Each row of a before or after table is a point. The points were changed in one or more steps. Then noise was added and the rows were shuffled. The steps act on columns, c1 being the first. Name the steps. A step turns or swaps two columns, mirrors them in a line or flattens them onto one, adds a multiple of one to another, or multiplies or shifts one. Angles are multiples of 10 degrees, from the lower column toward the higher: turns from -170 to 170, lines from 10 to 170 but not 90. Use the fewest steps. Two steps may share a column if one is a turn and the other turns, adds or multiplies; they go together, in the order done. Otherwise the lowest column goes first.

Before (8 x 3):
[[-21  12 -57]
 [  9  25  39]
 [ 65  30 -23]
 [-25 -41  12]
 [ 52 -26  42]
 [ 22  12 -24]
 [ 58  22  35]
 [  2  -8 -11]]
After, 8 rows:
[[ 22  18  57]
 [  8 -10   8]
 [-17  41 -37]
 [-26 -65   8]
 [ 23  33 -62]
 [ 28  25   2]
 [ 66  47 -23]
 [ 16 -43 -68]]
Steps: mirror c1 and c3 in the line at 160 degrees; multiply c2 by 1.6

Before (12 x 8):
[[  8 -38   8 -36  -3  -2   0 -14]
 [ -1   6   3  38  -2 -20  28   2]
 [ 15  -9  -8  45   2   0  17   9]
 [ -1 -48  -6 -10  -4 -23 -15 -24]
 [  7   0 -13  20  14 -20  16   4]
 [ -6   5  23  15   0  18 -16  -7]
 [ -3   7  -8  43 -19 -14  33   6]
 [-12 -11  17   3   6   8 -15  21]
 [-12 -20  18  10  22  14   6 -10]
 [ 15  -1  38  10   5   9 -14  -2]
 [  6 -11 -19 -20  -9  -5  -9 -26]
 [ -4 -18  -5 -29   3 -31 -15 -19]]
After:
[[ 14  -2  11  -7 -36 -17   5  -8]
 [  6   0  11 -18  16  20 -15 -10]
 [ -2 -96  -5  24   6 -10 -27 -11]
 [ -2  12  -1 -31  -5  31 -13 -23]
 [  7 -76  -2  36  -8  -2  -1  11]
 [ -2  14 -20 -36   3  33  -7 -23]
 [-13 -22   9 -15 -16 -15   5  15]
 [-12 -40  25  -2 -12   2  15 -13]
 [ 15 -17   1 -39   9  17   3 -22]
 [  7 -22 -13  31  17  -9  -8  -6]
 [ -6 -37   2  34   5 -10 -34   4]
 [ -5  11   5  -7 -22 -19  14 -16]]
Steps: multiply c2 by 2; turn c3 and c5 by -80 degrees; mirror c4 and c8 in the line at 110 degrees; mirror c6 and c7 in the line at 50 degrees

Before, 11 rows:
[[-16  19 -17   8  95 -20  -5   0 -10 -14   1   4]
 [ -2 -14 -13  11 -23  12   1  -6  13  -6   9  17]
 [ -9  17   6   3  -6   7  -5  18  -9 -18 -13  13]
 [ -2 -17   7 -14  14   2  -3  17   2  -6  10   2]
 [ 35  18 -17   2  33  -3 -22   9  19   2  -1 -19]
 [-17  13 -26   3 -18 -10   7  21  23  -9 -14  -3]
 [ 10 -11 -22   5 -20 -28   1  17 -25 -12  17  11]
 [-11  16  10   9 -19 -21  -4  19  10 -17  20   8]
 [-18  12  -8   8 -24 -25   0  10  -6  41  22   7]
 [ -7  15  22 -26 -19   4   2 -16  10  -9   5  -7]
 [ 36  17 -17   6  -5  17  12  21  12  -5  17 -27]]
After, 11 rows:
[[ -1 -16  14  10 -24   6  -1  -5 -17  -7  10  17]
 [-12  15 -15   8 -18 -23  -4  21  -1 -17  22  10]
 [ 34 -15 -21   5  -4  13  14  18 -18  -7  17 -27]
 [ 37 -13 -20   1  33 -10 -21  12 -17   2  -3 -19]
 [ -9  10 -13   2  -5  10  -5  17   5 -19 -15  14]
 [ -6  26 -12 -23 -18   0   2 -15  -9  -8   6  -7]
 [ -4   3  17 -13  15   2  -5  17  -3  -6  10   2]
 [ 10 -24   7   3 -20 -18   0  18  33 -15  17  13]
 [-17 -14 -22   8  96 -12  -4   1  14 -14   0   3]
 [-19  -6 -13   7 -21 -23  -1  11  13  41  20   8]
 [-18 -22 -15   3 -19 -18   6  20 -17  -7 -14  -1]]
Steps: turn c2 and c3 by -80 degrees; mirror c6 and c9 in the line at 170 degrees

Before:
[[-14 -10  -9   2   5  30   3 -24  14  11 -10   9   8  24   6   5  -2   3
    0  14]
 [-17  13 -35 -18  -3   9  15 -21  34  -2  -1 -15  -3  32 -22   6 -15 -13
    3   4]
 [-25  15   9 -16  -2  31   8 -22  -7   0 -12  -2  12  27 -19   7   2 -10
   -2 -12]
 [-15 -10   7   1  -8 -36   4 -30  -6  -8 -10  11  21   1 -15  -6 -21  10
   -5 -11]
 [-10  -8   2  -2  -7  16   7 -23  -7  -8  38  20   4  -6 -11   6  -7   8
    3 -17]
 [-19  10  13 -37  21  13   1 -14  -5  -9 -10  -2   8  -3   8   9  12  12
    4   0]
 [-12  -2  16  -2  -6  28  12 -29   8  -6 -10   2  18   2  18  -8 -13   7
    4 -16]
 [-15  -9   9   0  -7 -32   9 -22  -3  -2  -1 -15  22  -1 -17 -33 -24  13
  -12 -10]
 [ 70   2  17   3  -7  15  -5 -17  -4  -7 -11 -10  13   1   3   7 -19 -36
  -17 -15]]
After (9 x 20):
[[-16  13 -35 -18  -2   9  16  -1  34  -2  -1 -15  -4  96 -22   6 -15  24
    3   4]
 [-15 -11  -8   2   5  31   3  15  14  12 -10   9  13  71   5   5  -1  19
    0  13]
 [-15 -10   8   1  -8 -35   4  23  -6  -8  -9  11  33   2 -16  -5 -22  22
   -7 -11]
 [-13  -3  16  -2  -6  28  12  21   9  -5 -10   2  29   7  18  -8 -12  21
    7 -16]
 [-15 -10   9   0  -7 -31   9  22  -3  -1  -2 -15  34  -3 -17 -32 -24  13
  -19 -11]
 [ 70   2  17   3  -7  16  -4 -23  -4  -7 -12 -10  21   3   2   7 -18  32
  -27 -15]
 [-25  15   9 -16  -2  31   9   3  -8   0 -12  -2  20  81 -18   6   1  24
   -3 -12]
 [-10  -9   2  -2  -7  16   8  18  -7  -8  38  19   6 -18 -11   6  -7  16
    5 -17]
 [-19   9  14 -37  21  12   1  18  -4 -10 -10  -2  14  -8   8   9  12   6
    6   0]]
Steps: turn c8 and c18 by -120 degrees; multiply c13 by 1.6; multiply c14 by 3; multiply c19 by 1.6

Before, 9 rows:
[[-25 -24  44 -24 -11 -17  -5  -7 -15   5  -5  13   9  -7 -43  45 -31  33
  -55 -17 -26 -12  33   7 -12  -2  37  15  16  28  78  16]
 [-11   7 -34  66 -11  -4 -22  66 -23  26  39  36  14 -16  19  73  15 -59
   77 -45  41  46  75  11  76  13  33  -1 -25  28   8  -2]
 [ 35   7  -9  -7 -17 -95  41  31 -32 -29   9   9   6  13 -10  17  18 -29
   75  -8 -44  64 -16  20  32 -10 -35 -18 -16  14  15   1]
 [-67 -23 -32  -6 -41 -60  -2   2 -24 -49  32  -7  -3  25  -9 -24   9   1
    6  34  -9 -17  31   7  42 -25  20 -70 -34 -10 -44  -7]
 [ 46 -37  11 -43  -4 -34 -23   7  34 -15  46  13 -23 -15   9 -28  17 -24
   31  -5  -5 -24   0  -7  54 -92   4  43  46 -49   9 -58]
 [-18 -12  26 -37 -51 -41 -42  23  -5 -20 -30  -5 -10 -44  44 -59 -48 -40
   65 -29  34  17   7   0 -71  39  24  55 -16  70 -51 -59]
 [ 16 -12  -6  19 -28  -9  33 -36 -10  -1 -16  -6  34 -40 -21  64 -50  33
   30  22   3 -41  12   9  28  21  14 -32  29   9 -30 -27]
 [ 11 -22  47  41  41  24  40  13  15   2  10 -72 -35  53  29  -2 -40 -25
  -11  11  -4  27  17  24  55 -43 -18 -21  38  18  15  -3]
 [-20  45 -45  15  15   4  10   2 -24  15 -57 -18  28 -18 -19  15  -9 -17
   26   6 -20 -40  10  29  46 -56   3   1  23  67 -31  -2]]
After, 9 rows:
[[-26 -24  43 -23 -13 -18  -3  -5 -16   0  -4  13   8  -9 -53  47 -32  34
  -54 -16 -28 -12  31   2 -11   0  15  19  16  29  76  16]
 [ 48 -39  14 -44  -3 -39 -25   7  35 -16  45  14 -24 -16  10 -31  18 -26
   32  -7  -3 -27   2  -7  52 -94  -9  44  46 -46   9 -58]
 [-17 -11  26 -38 -52 -41 -41  25  -5 -20 -31  -5 -11 -43  41 -58 -49 -42
   66 -31  34  21   9   2 -74  37  10  56 -15  70 -52 -59]
 [-66 -23 -30  -6 -40 -58  -3  -1 -24 -51  31  -9  -3  25 -16 -25   9  -1
    2  33 -10 -20  35   7  42 -26  13 -71 -37  -9 -43  -7]
 [ 10 -19  44  43  41  24  41  11  18   4  12 -76 -37  50  25  -1 -38 -22
  -11  11  -7  24  16  24  57 -46  21 -21  40  21  13  -3]
 [-19  46 -43  15  14   5  11   2 -25  17 -59 -20  28 -18 -22  14  -8 -20
   27   4 -23 -45  11  32  46 -52   6   0  22  67 -31  -4]
 [ 36   7  -7  -2 -19 -94  41  29 -31 -31   9  10   8  11  -8  15  19 -31
   77  -8 -45  63 -16  20  32 -10  -8 -13 -17  16  18   3]
 [-10   7 -34  67 -12  -3 -24  65 -23  26  38  39  13 -18  14  75  15 -60
   81 -43  40  46  75  14  79  13  23  -2 -25  27  10  -1]
 [ 19 -14  -4  17 -26  -5  32 -36 -10   0 -16  -5  31 -38 -32  66 -51  30
   30  24   3 -39  12  10  28  19  29 -33  29   8 -26 -27]]
Steps: add 0.7 times c7 to c27; turn c15 and c27 by 20 degrees
